Each point is reached from the start by the listed moves, each made once or not at all, plus a little noise. Say if it took an odd or an even number of moves. Then give how often each move was made.
In the rows, zero is written as 128.

Moves:
(1): [202 123 142 135 124 118]
(2): [124 212 137 130 119 109]
(3): [111 120 188 120 134 122]
Start: [145 116  91 153 146 145]
Points:
[214 197 117 160 130 113] => even (1, 1, 0)
[198 188 176 155 144 109] => odd (1, 1, 1)

Moves:
(1): [188 133 130 128 132 130 129 129 125 128 128 119 129 132 132]
(2): [127 179 130 134 118 136 137 128 122 125 128 128 127 130 137]
(3): [125 128 178 127 119 130 127 123 128 128 123 134 132 130 124]
(4): [128 119 132 185 133 130 137 118 124 123 134 121 120 123 123]
(5): [115 141 137 129 194 128 120 135 128 130 132 134 134 134 126]
(6): [132 124 126 125 133 185 125 133 129 135 132 123 131 128 125]
(7): [122 120 137 117 135 125 195 135 127 132 127 125 123 136 129]
(8): [127 128 134 134 122 126 126 184 131 128 134 122 128 130 126]
(9): [130 131 132 130 128 128 129 123 171 126 132 125 128 133 126]
(10): [125 132 129 133 125 122 121 128 126 199 124 125 128 128 123]
(11): [134 124 129 122 125 126 132 122 125 136 180 139 120 134 128]
(12): [130 123 126 134 134 131 130 138 137 127 119 184 123 127 129]
Start: [126 148 115  94 125 130 172 141 107  98 139 119 120 101 155]
Points:
[179 191 139 161 124 135 249 192 140 158 145  88 105 115 155] => odd (1, 1, 0, 1, 0, 0, 1, 1, 1, 1, 0, 0)
[174 223 139 109 171 131 169 191 141 172 200 111 118 124 154] => odd (1, 1, 0, 0, 1, 0, 0, 1, 1, 1, 1, 0)
[118 143 132 142 203 126 241 146 108 172 185 177 100 116 145] => even (0, 0, 0, 1, 1, 0, 1, 0, 0, 1, 1, 1)

Moves:
(1): [211 135 121 117 115 126 120 130 127 126 139 129 131 138 128 122 124 131
 134 137 122 122 136 124 137 123]
(2): [129 209 132 138 134 130 134 124 129 128 123 127 132 128 122 136 139 128
 122 116 144 136 125 119 131 118]
(3): [131 124 181 130 128 126 129 125 119 126 122 125 127 126 133 132 129 121
 128 122 121 131 124 125 127 127]
(4): [137 120 115 207 120 121 144 122 123 125 134 120 131 122 131 134 141 121
 120 133 121 128 129 132 124 130]
(5): [140 119 124 136 190 122 122 129 125 128 117 119 130 134 115 132 126 135
 130 124 121 136 131 133 117 129]
(6): [129 124 131 132 130 193 123 125 126 138 131 132 127 128 131 118 134 133
 129 132 123 124 128 126 124 126]
(7): [133 128 124 119 139 133 209 131 130 129 123 134 119 123 134 129 133 121
 137 140 137 128 129 128 133 122]
(8): [129 131 127 136 131 131 126 194 128 130 128 127 130 120 135 121 134 124
 130 125 128 116 130 126 120 128]
(9): [127 122 132 132 128 131 130 124 183 121 125 132 137 123 129 128 131 130
 124 125 136 129 127 134 126 127]
(10): [128 124 130 131 129 124 127 127 131 174 127 130 128 130 133 125 121 130
 118 131 129 129 130 129 125 125]
(11): [121 135 132 125 136 127 134 131 139 124 197 123 128 125 120 134 126 132
 119 117 123 119 136 137 126 120]
(12): [130 127 132 128 131 121 126 126 127 132 134 187 136 128 128 134 132 121
 129 126 124 127 123 128 131 133]
(13): [125 129 130 131 122 126 130 122 118 126 128 113 209 134 123 129 124 118
 143 129 124 124 129 144 132 121]
(14): [125 121 129 137 124 130 129 132 133 125 128 131 117 186 122 122 129 126
 132 136 135 123 131 130 123 130]
(15): [128 129 125 128 139 122 128 123 124 125 127 125 127 130 181 129 129 133
 135 130 128 125 135 128 125 123]
(16): [129 117 129 126 121 134 129 138 128 131 128 122 128 130 131 201 127 125
 131 132 134 122 124 129 139 133]
(17): [134 126 127 121 129 123 127 123 129 138 130 124 130 126 127 129 171 129
 129 127 124 132 123 130 123 130]
(18): [126 125 127 130 120 122 129 134 125 123 123 130 130 131 125 126 130 186
 129 130 125 128 121 126 129 126]
(19): [126 129 129 134 125 128 125 123 134 138 131 126 124 126 125 126 122 127
 172 125 122 123 125 129 124 126]
(20): [116 136 137 132 124 121 115 133 133 124 130 129 130 121 123 133 134 133
 128 198 113 136 122 132 127 118]
(21): [130 115 139 136 132 134 122 124 123 127 134 129 128 123 125 127 131 129
 131 139 179 132 130 130 128 128]
(22): [127 124 125 128 120 132 130 136 126 127 133 130 129 131 127 135 125 127
 137 123 122 173 127 129 127 125]
(23): [123 134 131 123 127 130 130 133 128 135 119 133 129 121 122 138 134 138
 128 130 127 131 190 133 131 134]
(24): [128 135 132 131 122 128 124 127 121 130 121 131 121 126 130 128 122 125
 129 128 130 125 124 186 128 123]
Start: [112 110 112 133 140 143 127 124 129 129 127 152 148 122 121 158 105 127
 121 163 152 121 121 105  92 108]
Points:
[121  76 179 235 214 191 198 174 175 191 186 117 234  90 162 249 174 130
 175 245 166 109 189 154  69  83] => odd (0, 0, 1, 1, 1, 1, 1, 1, 1, 1, 1, 0, 1, 0, 1, 1, 1, 0, 1, 1, 1, 0, 1, 0)
[202 100 158 133 212 126 203 195 187 168 169 151 147 171 162 164 157 198
 130 173 145 105 201 122  72  89] => odd (1, 0, 1, 0, 1, 0, 1, 1, 1, 1, 1, 0, 0, 1, 1, 0, 1, 1, 0, 0, 0, 0, 1, 0)
[181 184 141 157 138 208 102 195 179 127 214 210 169 109 167 241 129 135
 134 228 192 142 125 168  97  70] => odd (1, 1, 0, 0, 0, 1, 0, 1, 1, 0, 1, 1, 0, 0, 1, 1, 0, 0, 0, 1, 1, 1, 0, 1)
[180 111 117 144 132 198 101 190 184 169 144 159 162 118 183 146 113 144
 133 240 128 151 131 108  81  80] => even (1, 0, 0, 0, 0, 1, 0, 1, 1, 1, 0, 0, 0, 0, 1, 0, 0, 0, 0, 1, 0, 1, 0, 0)
[116 170 124 154 157 142 127 110 127 130 130 147 142 176 159 162 165 133
 129 171 222 127 126 101  81  98] => odd (0, 1, 0, 0, 0, 0, 0, 0, 0, 0, 0, 0, 0, 1, 1, 0, 1, 0, 0, 0, 1, 0, 0, 0)

Moves:
(1): [162 127 128 140 110 131 124 134 158 120 137 137 122 131 142 126 127 133
 143 132 130 121 131 132 119 123 115]
(2): [137 173 122 122 133 127 134 124 145 125 119 133 145 116 104 126 131 130
 132 114 126 119 123 146 138 129 145]
(3): [141 136 171 139 139 123 114 131 126 129 126 119 124 143 131 132 149 114
 117 125 132 142 119 130 123 143 121]
(4): [130 136 130 199 122 128 136 134 135 152 127 133 140 124 118 134 111 128
 130 128 139 121 124 122 153 131 123]
(5): [158 133 137 124 170  93 139 138 117 140 128 134 126 120 128 112 118 125
 138 128 141 127 145 108 120 139 134]
(6): [131 119 106 136 159 165 119 135 134 149 133 130 143 142 126 129 122 132
 134 128 118 132 125 127 127 123 111]
(7): [128 110 142 123 121 142 160 118 118 130 129 147 139 124 127 115 132 116
 123 121 128 124 145 131 116 138 114]
(8): [102 135 132 127 126 110 146 204 133 131 119 114 127 113 147 132 131 127
  87 111 124 140 109 147 131 125 115]
(9): [119 115 132 116 139 124 130 132 162 128 106 130 123 130 127 122 131 131
 126 134 128 124 129 114 149 136 129]
(10): [124 124 119 124 120 119 139 111 133 171 126 125 121 141 141 129 133 132
 135 130 121 134 131 135 124 141 148]
(11): [115 137 131 130 120 119 127 128 135 138 167 127 136 125 123 139 120 137
 116 129 130 137 143 122 118 129 112]
(12): [137 133 136 120 114 134 111 128 137 136 140 191 114 143 126 153 112 134
 140 110 126 123 125 130 135 107 142]
(13): [132 122 140 132 112 129 114 126 132 135 102 150 177 124 135 110 130 144
 112 130 119 138 120 129 135 113 126]
(14): [140 135  93 113 118 115 161 118 134 115 146 105 145 189 115 110 115 136
 120 105 148 140 112 128 119 119 124]
(15): [116 143 127 145 133 128 125 115 135 115 138 127 126 133 167 130 124 116
 126 129 129 128 133 125 123 131 124]
(16): [130 130 123 118 137 105 138 142 131 123 112 114 141 120 133 168 136 115
 133 134 140 127 134 118 131 144 136]
(17): [110 118 124 137 143 133 126 127 124 136 139 143 134 119 130 130 185 147
 146 116 136 125 138 130 146 114 142]
(18): [108 128 146 124 146 127 129 123 129 120 125 121 125 140 146 150 101 191
 148 139 137  94 127 124 122 144 121]
(19): [105 127 144 123 123 128 131 136 124 118 125 109 147 130 123 114 124 120
 179 127 129 133 120 127 114 114 125]
(20): [121 145 134 114 121 115 146 163 114 130 128 133 119 153 104 124 156 122
 117 187 146 126 114 107  95 124 131]
(21): [132 113 134 112 123 132 115 109 129 137 139 143 117 103 126 112 117 119
 114 132 187 147 123 149 111 128 140]
(22): [132 148 125 126 121 136 132 129 122 128 115 133 121 118 130 133 129 140
 128 136 133 172 136 121 134 132 119]
(23): [122 128 127 120 133 121 111 143 126 131 107 127 127 135 129 120 130 124
 126 123 142 126 172 138 127 131 128]
(24): [141 125 121 125 136  98 126 131 143 114 124 149 126 130 127 134 115 132
 130 138 115 148 133 167 129 133 121]
Start: [ 99 143  98 134 131 142 135 122 103 131 138 134 129 117 128 103 139 102
 109 141 110 164 147 105 123 112 129]
Points:
[110 228  82 176  83 118 233 139 147 163 155 201 182 194 127 135 188 109
 198 148 176 194 150  94 104  95 151] => odd (1, 1, 0, 1, 0, 0, 1, 0, 0, 1, 0, 1, 0, 1, 1, 1, 1, 0, 1, 1, 0, 1, 0, 0)
[126 178 151 200 202 127 141 187 191 239  85 188 182  91 170  87 161 204
 109 132 190 209 134 128 161 142 126] => even (1, 1, 1, 1, 1, 1, 0, 1, 1, 1, 0, 0, 1, 0, 0, 0, 1, 1, 0, 0, 1, 1, 0, 0)
[163 218 140 222 159  26 161 206 183 176  87 161 196 105 195 129 136  91
  86 131 119 201 142 156 141 157 129] => odd (1, 1, 1, 1, 1, 0, 0, 1, 0, 1, 0, 0, 1, 0, 1, 1, 0, 0, 0, 0, 0, 0, 0, 1)
[ 56 155  95 162 121  61 174 148 165 134 155 162 225 160 123  98 167 112
 124 195 219 221 135 106 110  93 125] => even (0, 0, 0, 1, 0, 0, 0, 0, 1, 0, 1, 0, 1, 1, 1, 1, 1, 0, 1, 1, 1, 0, 0, 1)
[113 170  91 155 147 145 182 177 190 168  94 238 233 215 102 130 165 193
 147 150 180 116 174  90 142  95 121] => even (1, 1, 0, 1, 0, 1, 1, 0, 1, 0, 0, 1, 1, 1, 0, 1, 1, 1, 0, 1, 0, 0, 1, 0)
[ 88 183 161 170 149  77 185 196 115 184 147 155 249 116 101  27 167 106
  86  66 228 219 177 148 112 100 112] => odd (0, 1, 1, 1, 1, 0, 1, 1, 0, 0, 1, 0, 1, 1, 0, 0, 1, 0, 1, 0, 1, 0, 1, 0)
[ 75 188  95 135  74  93 218 167 104 196 151 171 173 211  90 136 126  98
 149 163 183 221 198  77  80 113 122] => odd (0, 0, 0, 1, 0, 0, 1, 0, 0, 1, 1, 1, 0, 1, 0, 1, 0, 0, 1, 1, 0, 1, 1, 0)

Moves:
(1): [165 128 123 133 113 134 124 123 136 122 125 112 129 135 120 120 128 122
 136 122 136 131 140 134 134]
(2): [133 157 125 130 127 130 123 116 132 121 128 131 129 125 119 138 130 126
 126 131 119 132 126 135 127]
(3): [129 120 156 132 132 127 121 125 131 127 128 121 128 124 131 124 133 135
 136 127 128 135 134 132 134]
(4): [132 143 137 149 130 132 134 138 124 137 141 133 133 122 114 120 129 140
 116 138 133 121 121 132 130]
(5): [130 131 115 127 149 131 128 128 119 131 135 129 116 142 135 130 133 135
 140 126 131 128 132 127 124]
(6): [106 125 133 124 121 152 130 125 118 138 128 111 119 134 110 129 143 131
 116 122 129 121 128 143 127]
(7): [126 132 140 118 129 134 149 129 129 127 129 137 142 134 122 126 136 118
 124 122 128 129 133 136 125]
(8): [132 134 139 128 120 133 121 146 120 137 121 128 125 123 135 140 132 126
 131 131 139 126 131 124 138]
(9): [131 130 114 122 138 130 126 137 150 129 131 136 139 132 128 143 111 145
 138 141 137 133 134 131 121]
(10): [135 136 134 117 128 122 131 119 130 147 126 118 127 123 127 125 113 129
 143 140 125 112 119 122 129]
(11): [129 121 144 118 121 129 120 134 115 121 155 125 124 132 122 141 122 134
 126 121 139 120 120 122 130]
(12): [133 118 129 128 129 125 120 125 111 145 120 164 118 118 126 122 136 139
 120 137 133 134 126 148 132]
(13): [122 116 133 126 144 123 112 132 120 139 140 138 161 117 117 119 125 115
 137 113 135 121 129 121 133]
(14): [113 128 118 132 132 118 126 123 111 143 146 136 127 173 124 132 120 135
 126 146 111 140 146 128 121]
(15): [131 140 128 130 124 147 135 117 128 130 120 142 146 119 148 125 123 141
 132 118 109 132 124 127 124]
(16): [128 122 133 144 122 131 140 131 113 123 129 119 133 117 137 166 125 128
 132 135 132 122 131 143 130]
(17): [131 130 110 131 124 123 125 127 136 135 144 120 128 131 135 131 157 134
 125 121 120 126 138 141 128]
(18): [138 134 119 136 132 118 136 139 116 135 126 118 151 109 109 123 138 153
 134 132 122 132 124 115 127]
(19): [119 121 130 132 119 129 120 125 134 122 128 150 120 122 132 121 131 125
 154 128 127 138 118 129 129]
(20): [139 130 128 121 128 140 115 127 131 114 135 135 143 129 135 118 142 129
 122 154 131 115 136 110 112]
(21): [121 136 131 125 120 115 126 118 111 135 118 133 136 141 139 118 128 138
 126 128 151 119 135 137 128]
(22): [133 132 127 124 124 131 132 121 128 135 131 133 125 117 131 123 126 121
 129 132 144 145 132 131 129]
(23): [122 128 115 123 119 121 120 139 127 121 135 132 113 103 127 109 123 129
 136 126 121 120 161 134 122]
(24): [131 138 124 125 130 129 133 130 122 123 130 120 128 129 132 123 123 130
 132 130 117 145 113 165 134]
Start: [107 116 120 120 154 141 122 117 127 137 120 120 153 131 138 125 136 115
 155 127 119 107 126 129 136]
Points:
[121 133 144 130 141 204 121 136 136 166 132 155 213 116 111 115 143 127
 187 112 139 107 133 153 147] => odd (1, 0, 0, 1, 0, 1, 1, 1, 1, 0, 0, 0, 1, 0, 1, 0, 0, 0, 1, 0, 0, 0, 0, 0)
[137 154 126 127 153 198  91 101 106 149 169 176 183  95 122  61 209 144
 186 122  97 113 165 224 133] => odd (1, 1, 1, 1, 1, 1, 1, 0, 0, 0, 0, 1, 1, 0, 1, 0, 1, 0, 1, 1, 0, 0, 1, 1)
[ 80 127 134 125 145 144 140  94  79 152 140 172 158 142 182 118 134 138
 210 136 119 134 191 172 123] => even (0, 0, 1, 0, 1, 0, 1, 0, 0, 0, 0, 0, 0, 1, 1, 1, 0, 0, 1, 0, 1, 1, 1, 0)
[138 135 155 126 141 151 106 153  71 181 177 188 249  51 144 127 174 192
 170 156 174  89 186 166 131] => even (0, 0, 1, 1, 0, 0, 1, 1, 1, 0, 1, 1, 1, 0, 1, 1, 1, 1, 0, 1, 1, 1, 1, 0)
[159 173  95 137 185 173 112 114 135 143 147 138 210 128 128 118 114 145
 187 122 112 127 122 177 140] => even (1, 1, 0, 1, 1, 0, 0, 0, 1, 0, 0, 0, 1, 0, 1, 0, 0, 0, 0, 0, 0, 0, 0, 1)
[104 113 109 114 128 131  73 118  87 207 193 167 162 149  94  90 140 165
 189 148 151  77 177 189 138] => odd (1, 0, 0, 1, 0, 1, 0, 0, 1, 1, 1, 1, 1, 1, 0, 0, 1, 0, 1, 0, 1, 0, 1, 0)
[ 88 157 113 140 120 165 100 137 125 151 150 130 123  95 113 118 186 131
 164 128 109  94 153 171 144] => odd (0, 1, 0, 1, 0, 1, 0, 1, 0, 0, 0, 0, 0, 0, 0, 0, 1, 0, 1, 0, 0, 0, 1, 0)
[160 174 118 124 167 154 128 149 114 158 156 119 192  98 114 147 108 121
 211 147 136  91 159 197 147] => even (1, 1, 0, 1, 1, 0, 1, 1, 1, 1, 0, 0, 1, 0, 0, 1, 0, 0, 0, 0, 0, 0, 1, 1)
[140 158 113 129 148 163  98 133  81 199 167 148 145 155  75 144 139 191
 196 178 135 110 128 156 142] => odd (1, 1, 0, 1, 1, 1, 0, 1, 1, 1, 1, 1, 0, 1, 0, 0, 0, 1, 1, 0, 0, 0, 0, 0)
[106 135 115 100 156 132  56 101  96 162 186 199 209 139 152 109 151 178
 168 155 118  97 197 159 112] => even (0, 1, 1, 0, 0, 0, 0, 0, 1, 0, 1, 1, 1, 1, 1, 0, 1, 0, 0, 1, 1, 0, 1, 0)
[119 109 118 136 141 149  87 139  56 157 181 176 160 110 170 143 190 194
 204 167  96 109 182 146 124] => odd (0, 0, 1, 0, 1, 0, 0, 1, 0, 0, 1, 1, 0, 1, 1, 1, 1, 1, 1, 1, 0, 0, 1, 0)
[131 158 134 117 166 164  93  94  82 175 167 215 211  95 156 140 118 168
 203 178 173  88 117 153 121] => even (0, 1, 0, 1, 1, 0, 0, 0, 1, 1, 1, 1, 1, 0, 1, 1, 0, 0, 1, 1, 1, 1, 0, 0)

Moves:
(1): [149 118 122 130 106 117 118 116 123 132 138 129 119 109 128 134 133 122
 127 131 114 114 122 139]
(2): [121 169 126 129 154 100 162 117 112 126 134 113 104 126 128 131 113 138
 123 133 141 107 145 116]
(3): [ 98 159 123 142 150 104 138 105 170 155 139 122 137 120 121  94 138 116
 161  95 136 120 177 112]
(4): [130 127 134 123 123 127 106 124 121 122 127 152 111 120 146 136 122 137
 116 129 135 112 118 123]
(5): [129 125 135 154 139 113 153 138 127 117 145 129 140 137 114 120 121 159
 107 112 124 114 107 142]
(6): [140 125 107 119 134 116 130 119 119 116 118 158 118 132 116 124 137 109
 135 131 124 130 132 126]
(7): [113 118 144 129 130 115 135 130 137 131 137 126 118 110 145 135 131 117
 132 129 141 135 126 128]
(8): [122 131 117 116 126 132 118 132 112 130 116 133 137 119 127 151 135 138
 135 120 133 125 135 127]
(9): [ 92 122 131 139 137 128 130 124 138 123 119 131 127 154 105 139 133  97
 158 123 134 104 128 129]
(10): [140 145 118 123 118 143 117 122 119  91 151 125 132 117 127 127 153 123
 105 146 142 144 135 149]
(11): [127 131 129 126 126 105 125 144 125 141 128 118 134 133 134 129 139 135
 125 140 126 121 121 126]
(12): [146 128 128 171 128 113 123 134  80 144 113 140 140 118 139 121 145 124
 120  93  99 140 147 149]
(13): [129 129 127 122 122 123 122 155 123 134 133 124 109 117 114 101 115 148
 137 128 117 123 126 110]
(14): [131 132 117 110 119 155 138 122 114 139 120 142 131 119 130 116 120 119
 108 127 118 126 127 118]
(15): [130 134 116 117 125 122 126 141 132 134 140 126 120 139 132 126 130 134
 129 128 119 124 137 128]
(16): [143 128  82 133 120 140 108 124  82 157 130 119 116 115 107 149 112 134
 127 120 135 122 126 112]
(17): [131 141 130 137 144 121 138 117 128 118 138  97 113 120 147 109 126 128
 107 113 124 123 122 112]
(18): [133 108 117 141 116 149 122 131 123 136 110 108 133 137 102 136 127 138
 107 128 124 131 135 124]
(19): [164 134 135 113 109 136 146 116 103 122 125 129 142 130 113 135 105 106
 106 127 135 132 147 108]
(20): [101 122 111 131 122 118 140  86 130 129 151 134 154 118 128 131 108 150
 145 138 104 137 148 117]
(21): [135 129 126 153 119 125 140 140 120 123 127 129 123 132 124 126 129 144
 126 121 122 126 112 123]
(22): [127 112 114 146 143 146 127 121 123 122 116 112 124 147 122 107 139 139
 134 123 138 118 137 133]
(23): [131 114 119 138 110 108 115 139 137 134 118 121 121 123 138 125 111 122
 135 127 123 109 124 135]
(24): [146 125 140 148 151 127 119 146 155 121 124 136 152 141 137 142 131 126
 129 150 122  97 149 143]
Start: [109 118 120 126 107 128 124 122 134 119 141 125 143 139 145 133 123 115
 114 161 140 130 119 124]
Points:
[103 136  41 204 111  64 154  59 112 163 154  93 187 135  58 185  52 124
 140 129 127   7 229  93] => even (1, 1, 1, 0, 1, 0, 0, 1, 1, 0, 0, 0, 0, 0, 0, 1, 0, 1, 1, 1, 0, 0, 1, 1)
[ 99 161  63 171 113  67 156  95  91 132 189 166 187  98 118  45 150 146
 108 119  79 133 188 125] => odd (0, 0, 1, 0, 1, 1, 0, 0, 0, 1, 1, 1, 1, 1, 0, 0, 0, 0, 0, 1, 0, 0, 0, 0)
[157 110  32 156  65 101  93  86  52  96 171 127 145 117 116 214 124 104
  78 185 128  59 164  90] => even (1, 0, 0, 1, 0, 1, 1, 1, 1, 1, 1, 0, 0, 0, 1, 1, 1, 1, 1, 1, 1, 0, 0, 1)
